Rows are points. Each copy is the shape, with its points in the same order, turned, moved and blurred by noise. Some copies are also mirrored. Which?

Shape (6 x 3)
[[-6.34 -1.27  0.16]
 [ 3.05  1.14 -1.95]
 [ 0.41  1.92 -0.38]
 [ 0.05  0.16  1.19]
 [ 0.86  2.78 -0.53]
 [ 1.95  1.56 -1.12]]
Copy 1 (6 x 3)
[[-3.07 -4.08  5.08]
 [ 1.85  2.28 -0.46]
 [-0.72  1.63  0.99]
 [-1.04 -0.44 -0.18]
 [-1.10  2.63  1.14]
 [ 0.72  2.57 -0.03]]
Copy 1 is: mirrored
Copy 2 (6 x 3)
[[-5.99  2.46  3.16]
 [ 2.59 -1.39 -0.94]
 [ 0.19  0.97 -0.30]
 [ 0.37  1.76  1.56]
 [ 0.58  0.59 -1.21]
 [ 1.70 -0.42 -1.38]]
Copy 2 is: only turned

Shape (10 x 4)
[[-1.83  1.07 -1.44  0.31]
 [ 1.98  1.10 -1.07 -0.38]
 [-3.51 -5.06  0.43 -0.92]
 [ 1.43  0.70  4.69  0.46]
 [ 0.95  0.01 -2.11 -0.77]
 [ 0.39  0.42 -0.71  6.72]
 [-1.87 -0.97 -1.32  0.79]
 [ 1.78  1.19  3.19  0.32]
 [-0.58 -0.06 -1.42 -0.62]
 [ 0.85 -3.66  1.78  0.15]]
Copy 1 (10 x 4)
[[-2.79  0.17  0.05  2.02]
 [ 0.06  2.44 -0.53  1.36]
 [-1.56 -4.71 -0.05 -2.79]
 [ 0.78  2.47  4.41 -1.42]
 [-0.67  0.98 -1.70  1.34]
 [ 1.63 -1.31  3.64  5.67]
 [-1.57 -1.76  0.13  1.31]
 [ 0.48  2.97  3.18 -0.58]
 [-1.64  0.38 -0.70  0.88]
 [ 1.99 -1.20  1.09 -1.97]]
Copy 1 is: only turned
Copy 2 (10 x 4)
[[ 0.35  0.32 -0.84  2.67]
 [ 2.89 -0.73 -1.21  0.22]
 [-5.94 -1.00 -2.48  0.84]
 [ 0.64  1.45  2.34 -3.12]
 [ 1.28 -0.89 -2.66  0.55]
 [ 1.46 -4.08  4.26  2.93]
 [-0.82 -0.96 -0.53  2.38]
 [ 0.94  0.86  2.04 -2.59]
 [ 0.67 -0.23 -1.88  1.59]
 [-2.29 -1.66 -0.47 -2.60]]
Copy 2 is: only turned

Shape (9 x 4)
[[ 1.16 -1.56  0.81 -1.45]
 [-0.13  3.56  1.15 -0.88]
 [-1.32  2.52 -2.09  2.31]
 [ 2.60  0.52  3.17  0.99]
 [ 1.53 -0.22  3.38  1.71]
 [-1.98 -1.88  1.64 -0.15]
 [ 1.90  3.36 -1.56 -2.45]
 [-1.74  3.53  0.79 -3.97]
 [-1.49  1.00  2.99 -0.50]]
Copy 1 (9 x 4)
[[ 0.00 -0.51  2.13 -0.08]
 [ 1.78  1.49 -1.94 -2.14]
 [-0.82  0.40 -4.45  0.83]
 [ 3.66 -1.52  0.35  0.15]
 [ 2.96 -2.76  0.04 -0.05]
 [-1.40 -2.73  0.40 -1.71]
 [ 0.88  4.32 -0.69 -0.24]
 [-0.04  3.11 -0.99 -4.49]
 [ 0.85 -1.39 -0.60 -3.28]]
Copy 1 is: mirrored
Copy 2 (9 x 4)
[[ 0.36 -1.98 -1.60 -1.11]
 [-0.64 -0.55  3.70 -1.86]
 [ 0.25  1.94  2.67  2.53]
 [ 3.14 -3.39  1.61 -1.07]
 [ 2.22 -4.08  1.21 -0.18]
 [-1.52 -3.34 -1.01  1.28]
 [ 0.02  2.28  1.50 -3.17]
 [-3.65 -0.10  2.79 -2.71]
 [-1.48 -3.47  1.84  0.03]]
Copy 2 is: only turned

Shape (10 x 6)
[[ 0.08  1.41  1.34 -0.03 -1.49  2.80]
 [-3.89  0.56  2.02  0.71  0.43  2.84]
 [ 2.30  1.61 -0.50 -0.83 -1.14 -2.61]
 [ 3.02 -1.85  0.53 -0.85 -1.60 -1.74]
 [ 3.76  0.19  0.42  1.30  2.50 -1.98]
 [-4.23  1.53  1.56 -0.17 -0.22  1.39]
 [ 1.43 -0.05 -1.38  2.29  0.81 -2.57]
 [ 1.02  1.70 -0.94 -3.43 -0.22  3.99]
 [-5.69 -1.00  0.11 -0.39 -0.15  2.38]
 [ 3.84  0.51 -1.69  1.87 -1.02 -0.70]]
Copy 1 (10 x 6)
[[-0.20 -0.30  2.18 -3.50 -0.69  2.14]
 [-2.96 -1.93  3.86 -0.82 -1.37  1.55]
 [ 3.04  0.71 -1.64 -0.77  0.36 -1.29]
 [ 3.11 -2.35 -1.97 -1.82  1.33  0.46]
 [ 2.50 -0.17  0.18  1.35  4.00 -0.06]
 [-2.61 -1.94  3.04 -1.28 -2.61  0.05]
 [ 2.22 -0.32 -0.88  3.09  0.95  0.82]
 [-2.37  1.53  0.31 -4.84  1.20  1.09]
 [-4.70 -3.02  1.35 -0.16 -2.49  1.69]
 [ 3.43  1.35 -1.39 -0.18  1.34  2.70]]
Copy 1 is: only turned
Copy 2 (10 x 6)
[[ 1.34  1.15 -2.40 -0.95 -0.94 -1.06]
 [-0.84 -1.75 -2.78 -0.81  1.51 -2.37]
 [ 2.49  3.84  1.47  2.44  0.07  0.11]
 [ 4.54  1.60  2.41  0.34 -0.20  1.52]
 [ 4.13  3.72  0.10  0.44  3.96  1.07]
 [-1.52 -1.08 -1.79  0.43  0.90 -2.42]
 [ 2.85  1.79  0.28  2.74  3.11  2.61]
 [-1.12  3.37 -1.02 -2.84 -1.92  0.52]
 [-2.77 -3.61 -1.15 -0.90  0.84 -0.88]
 [ 4.05  3.38 -1.33  1.88  0.60  3.10]]
Copy 2 is: mirrored

Shape (9 x 6)
[[-0.79  1.29 -0.98 -0.06  1.86  1.77]
 [ 1.37 -0.51 -1.35 -1.54 -1.03  2.97]
 [ 1.10  1.56  0.83 -3.68 -5.18  3.18]
 [-0.16  2.45  0.58 -2.60  2.10 -0.60]
 [-0.20  0.98  1.49  0.98  0.77  1.42]
 [ 0.64  0.86 -1.30  2.31  4.26 -4.01]
 [ 3.51 -0.86 -0.60  3.41  1.03  0.69]
 [-1.91 -1.29  0.83 -3.38 -0.28  1.03]
 [-1.62  2.86 -1.14  1.45  0.25 -0.97]]
Copy 1 (9 x 6)
[[-0.99  1.73  0.71 -2.32  1.24  1.82]
 [-0.68 -0.10 -2.92 -3.47 -0.14  0.19]
 [-1.92 -2.61 -1.71 -4.30 -5.41 -0.33]
 [-0.27 -0.86  3.28 -2.96  1.05  0.27]
 [ 0.13  0.81  1.02 -1.23 -0.88  1.97]
 [ 0.78  3.24  3.23  1.10  4.36 -0.99]
 [ 2.70  3.20 -2.42  0.64  1.25 -0.36]
 [-2.33 -2.91 -0.07 -1.30  0.02  1.54]
 [-2.98  2.63  2.76 -0.13  0.05  0.14]]
Copy 1 is: only turned
Copy 2 (9 x 6)
[[-0.50 -0.09 -1.49 -1.89  3.57  2.10]
 [-1.50 -3.21 -2.98 -1.20  0.20  1.83]
 [-3.22 -2.03 -1.16 -3.41 -4.05  2.75]
 [ 1.35  0.81 -0.27 -3.62  2.24 -0.16]
 [ 0.10 -0.66  0.60 -0.62  2.23  3.22]
 [ 4.59  1.67 -1.52  1.58  4.91 -0.61]
 [ 2.83 -2.47 -2.38  2.30  2.16  3.76]
 [-3.00 -1.66  0.26 -1.65  1.17 -1.29]
 [ 0.60  3.11 -1.63 -0.13  2.40  1.83]]
Copy 2 is: only turned
Copy 3 (9 x 6)
[[ 0.87  1.21 -1.25 -0.10  2.27  1.52]
 [ 1.55  1.51  0.07 -2.50 -1.03  2.72]
 [-0.80  4.30 -0.01 -5.30 -2.63  0.40]
 [ 2.00  1.66 -2.93 -0.43  0.87 -2.03]
 [ 0.21  0.97  0.30 -1.26  2.31 -0.58]
 [ 2.82 -0.39 -0.44  5.47  1.72 -1.15]
 [ 3.11 -0.28  3.55  1.40  0.18  1.13]
 [-1.19 -0.35 -3.42 -2.61 -0.91 -0.15]
 [-0.69  3.23 -1.13  2.11  2.31 -0.24]]
Copy 3 is: only turned

Shape (14 x 8)
[[-1.30  1.60 -0.78 -2.32  3.13 -3.05  1.27 -3.04]
 [ 2.79 -1.00  1.50  0.78  1.81 -2.54  2.61 -1.08]
 [-3.00  0.91  2.59 -0.87 -1.83  1.49 -2.23  1.17]
 [-3.58  0.77 -2.02  0.24 -0.48  2.44  3.18 -2.64]
 [ 0.76  1.00 -1.03  3.06  1.02  0.19 -0.91  3.13]
 [-3.75  2.00  3.71  3.42 -2.56  2.49 -1.57  1.00]
 [ 1.74  1.12 -2.78 -0.96  0.60 -1.95 -0.90  2.13]
 [-0.18 -0.16 -2.02 -0.30  1.35  3.40  1.91  2.52]
 [ 1.18  0.66  0.42  1.64  2.93 -0.70  2.85  0.66]
 [ 1.14 -2.24  2.72 -2.60 -1.28  1.21 -1.04 -2.81]
 [-3.25  0.99  0.89 -0.78 -1.47 -1.57  1.67  1.34]
 [ 0.33 -2.42  1.75  0.53  3.90 -2.99  1.18 -1.78]
 [-2.54  1.30 -1.78  1.09 -1.54  2.76  0.21  1.15]
 [-2.69 -2.05  0.06  1.74  1.72 -2.13  1.27 -3.13]]
Copy 1 (14 x 8)
[[-0.20  4.38  0.66  2.61  3.82 -3.04 -1.60 -1.25]
 [-1.21  0.62  2.25  3.15  0.27 -2.38  1.76  0.48]
 [-2.73  2.69  0.01 -4.79  0.02 -0.27 -1.91 -0.65]
 [ 1.84  4.38 -3.71  0.30 -1.24 -1.78 -2.17  0.78]
 [-3.43 -1.05 -1.65  0.93  0.74  2.48 -0.26  0.14]
 [-3.67  3.72 -0.57 -4.56 -2.84  2.14 -1.06  2.43]
 [-2.12 -1.73 -0.70  1.34  3.51 -0.19 -1.94 -0.66]
 [ 0.10  0.03 -4.50 -0.45  0.28 -0.06  0.92 -1.29]
 [-1.85  1.16 -0.83  2.73  0.75 -0.95  2.17  0.52]
 [ 1.92  1.00  3.84 -3.05 -0.59 -2.18 -0.34 -0.65]
 [-3.80  2.52 -1.37 -0.92 -0.46 -3.06 -2.19 -0.49]
 [-1.10  2.66  3.24  3.49 -0.05 -1.35  1.30 -2.22]
 [-1.16  1.40 -3.62 -1.92 -0.78  0.82 -2.60  0.66]
 [-0.31  4.40  1.44  3.24 -1.82 -0.89 -1.84 -1.21]]
Copy 1 is: only turned
Copy 2 (14 x 8)
[[-3.75 -3.64 -0.81  0.52 -0.96 -1.24 -2.42 -3.66]
 [ 2.26 -3.59 -0.63 -0.15 -0.41 -1.87 -2.58 -1.79]
 [-2.44  0.15  3.44  0.77  2.17  1.74  0.07  1.98]
 [-2.57  1.76  0.12  2.64 -3.07  1.71 -4.27 -0.81]
 [ 2.24  0.45  0.89 -0.10 -0.11  2.09  2.41 -2.23]
 [ 0.08  2.26  5.78  3.51  2.05  1.98  0.07  1.14]
 [-0.59 -1.32 -0.51 -2.99 -1.15  0.21  1.97 -2.34]
 [ 0.45  0.90 -1.19 -0.86 -0.95  4.54 -1.51 -0.76]
 [ 2.26 -2.18 -0.06  0.14 -0.65  1.00 -1.85 -3.39]
 [-1.31 -1.28 -1.01  0.25  2.64 -2.17 -2.84  3.57]
 [-1.89 -2.13  3.91  0.24 -2.18  1.57 -1.11  0.27]
 [ 0.87 -5.60 -1.34  2.50  0.12 -1.02 -1.58 -1.91]
 [-1.00  2.66  1.62  0.79 -1.51  2.91 -0.31  0.00]
 [-1.01 -3.10 -0.16  4.71 -2.29 -0.88 -1.61 -0.89]]
Copy 2 is: only turned
Copy 3 (14 x 8)
[[-0.19  2.64 -0.59  3.38 -2.73  1.58 -0.31 -1.24]
 [ 3.14  2.15  2.49 -0.26 -1.21 -1.32  1.47  1.08]
 [-5.17 -0.24  1.41 -2.71  0.91  2.04 -0.40  1.06]
 [-2.45  0.19 -1.37  2.61  1.48  2.30  5.01  0.44]
 [-0.14 -1.90 -0.94 -2.74 -0.06 -1.08  0.01  3.81]
 [-6.19 -3.10  2.45 -3.78 -0.15  2.29  2.67  3.41]
 [ 0.09  1.95 -3.32 -1.88 -0.22 -1.31 -1.71  0.89]
 [ 0.00  0.48 -1.61  0.12  3.63  1.16  1.05  3.39]
 [ 1.97  0.75  0.88  0.30 -0.97  0.37  1.44  3.77]
 [-0.19  1.64  3.60 -2.30  2.35  2.35  0.83 -2.57]
 [-4.73  2.40 -0.19 -0.15 -0.48 -0.03  1.49  1.58]
 [ 0.77  0.73  3.74  1.85 -1.23 -1.38 -0.27 -0.31]
 [-3.63 -1.19 -2.35 -0.95  2.20  1.01  2.49  2.38]
 [-1.34 -1.00  1.61  2.97 -0.89 -1.31  1.90 -0.63]]
Copy 3 is: only turned
Copy 4 (14 x 8)
[[-2.45  0.48 -4.78  0.55 -1.18  2.22  4.02 -2.41]
 [ 2.39  1.78 -2.17  3.33  0.48  1.74  3.75 -0.64]
 [-0.59 -2.65 -0.58 -0.35 -3.18 -1.00 -1.78  1.04]
 [-4.70  0.48 -1.24  1.35  0.03 -3.20  2.38  1.89]
 [ 1.49  2.37 -0.07  0.87  0.13 -1.73 -1.80 -2.84]
 [ 0.24 -0.56 -0.78  1.74 -5.01 -3.68 -3.07  1.78]
 [ 1.15  0.01 -2.04 -1.54  2.58 -0.22  0.41 -3.48]
 [-0.96  0.70  2.62 -0.21  1.23 -2.19  1.84 -1.20]
 [ 0.93  2.58 -0.45  2.69 -0.66 -0.31  2.92 -2.40]
 [ 1.13 -1.12 -0.77 -0.54 -0.97  2.63  2.10  3.83]
 [-1.15 -3.20 -2.31  2.70 -0.56 -1.28  0.41 -0.87]
 [-0.17  1.94 -1.66  3.75 -1.02  4.35  2.54 -1.24]
 [-2.50  0.25 -0.03 -0.42 -0.01 -3.88 -0.81  0.50]
 [-3.23  2.09 -2.88  3.79 -0.70  2.39  1.06  0.25]]
Copy 4 is: only turned

Shape (13 x 8)
[[-1.95 -3.58 -0.40 -3.76  1.32 -1.07 -3.57 -1.86]
 [-0.17  0.72  1.72  3.11 -2.08 -0.64 -3.73  0.41]
 [-3.37 -0.22  0.32  0.09  0.18  1.19 -1.67  1.91]
 [-0.30 -0.28  1.11  2.57  2.20  2.11  2.10 -2.01]
 [-3.49 -1.38 -0.82 -0.98  0.61  0.22 -2.48  0.06]
 [ 1.10  1.72  1.14  0.14 -1.53 -3.34  3.49  6.81]
 [ 1.93  3.25  2.52 -1.00 -4.97 -0.32 -0.68  1.17]
 [-1.84  3.36  1.96 -0.81  1.72 -2.62 -3.66  0.68]
 [-1.96  2.47 -0.03 -0.70  3.21 -0.30  0.14 -2.00]
 [ 3.75 -1.27  0.26  1.94  0.38 -0.53 -0.11  0.13]
 [ 2.09  0.60 -0.65  0.93  1.80  1.45 -0.57  0.54]
 [ 0.40  0.90 -2.07  3.64 -0.63  0.15 -0.17 -2.24]
 [ 2.19 -1.84 -1.88  1.46  1.59 -1.68 -2.66  0.24]]
Copy 1 (13 x 8)
[[-0.90 -1.62  2.66 -0.30 -3.68 -0.83 -4.65  0.16]
 [-5.33 -1.12  1.23  0.62  0.07 -0.84  1.91  1.28]
 [-0.81 -1.54  0.43  3.16 -1.32 -0.45  0.02  1.75]
 [ 2.28 -2.61  1.52 -1.82  0.95 -0.57  2.63  2.15]
 [-0.88 -2.83  1.17  1.94 -2.21 -0.73 -1.96  0.65]
 [-1.04  3.10 -3.91  2.99  5.83 -0.28 -1.82  3.08]
 [-4.45  2.31 -3.01 -0.50  0.02  3.11  0.68  2.36]
 [-3.64 -2.20  3.17  2.25  1.04  3.18 -2.34  3.05]
 [ 0.67 -4.06  1.77  0.12  1.03  2.76 -1.07  1.87]
 [-1.01  1.15  1.12 -2.05  2.60 -0.98  0.98 -0.94]
 [ 0.59  0.21  1.81 -0.03  1.31  1.21  1.36 -0.78]
 [-1.87 -3.87  0.09 -1.37  1.62 -0.18  2.41 -1.25]
 [-2.10 -0.41  3.29 -0.51  1.84 -1.56 -0.99 -2.53]]
Copy 1 is: only turned
Copy 2 (13 x 8)
[[-0.69  0.45 -3.34  3.44  0.43 -3.63  1.25  1.73]
 [ 0.22  0.25 -1.27 -0.84  5.45  0.69 -2.22  0.43]
 [ 2.36  2.51 -1.43  1.72  1.28 -0.53 -1.74 -0.94]
 [ 2.30  0.47  2.18 -3.37 -0.54 -1.57 -0.35 -0.08]
 [ 1.48  1.62 -3.01  2.04 -0.12 -0.97 -0.77  0.07]
 [ 1.84 -2.83  3.91  3.15  2.20  1.21 -5.30 -6.42]
 [-3.30  1.33  2.61  0.83  5.54 -0.01 -2.16 -3.61]
 [ 1.72 -0.36 -3.14  0.85  5.00 -1.38  0.70 -4.26]
 [ 1.73  0.73 -0.84 -1.39 -0.09 -1.51  2.49 -3.20]
 [ 0.79 -2.28  3.27 -0.26  2.02  0.13 -0.26  0.76]
 [ 2.01  0.18  2.48  0.27  1.74  0.81  1.51 -0.25]
 [-0.31 -0.68 -0.10 -3.23  0.71  2.53  0.26  0.41]
 [ 1.56 -2.74 -0.19  1.81  1.90  1.05  1.26  1.94]]
Copy 2 is: mirrored
Copy 3 (13 x 8)
[[ 1.83 -0.82  3.80  1.21 -2.95 -0.43 -3.60  2.87]
 [-1.24  2.42  0.49  2.59 -3.46  1.34  2.23 -0.97]
 [ 0.95  0.92  1.36 -1.84 -2.31 -0.19  2.12  2.29]
 [ 3.14  3.08  0.50 -0.47  1.76 -0.03  0.05 -2.68]
 [ 0.81  0.83  2.28 -0.42 -1.74  0.20 -0.55  3.18]
 [-3.92 -4.31 -0.89 -3.55  1.12 -0.09  3.10 -2.53]
 [-0.50 -2.61 -4.59  1.82 -2.75  1.04  2.19 -1.56]
 [-1.30  1.66 -0.87 -2.36 -5.33  0.53 -1.49 -0.27]
 [ 1.64  2.20 -0.84 -2.92 -0.85  0.02 -3.40  0.72]
 [-0.85  0.45  0.73  2.43  0.25 -2.06  0.24 -3.26]
 [ 0.83  1.60 -0.13  0.21 -0.38 -3.08  0.05 -1.15]
 [-0.54  4.19 -1.58  2.39  1.52  0.02 -0.39  0.18]
 [-2.05  2.10  2.58  1.74 -0.36 -3.15 -1.14 -1.05]]
Copy 3 is: only turned
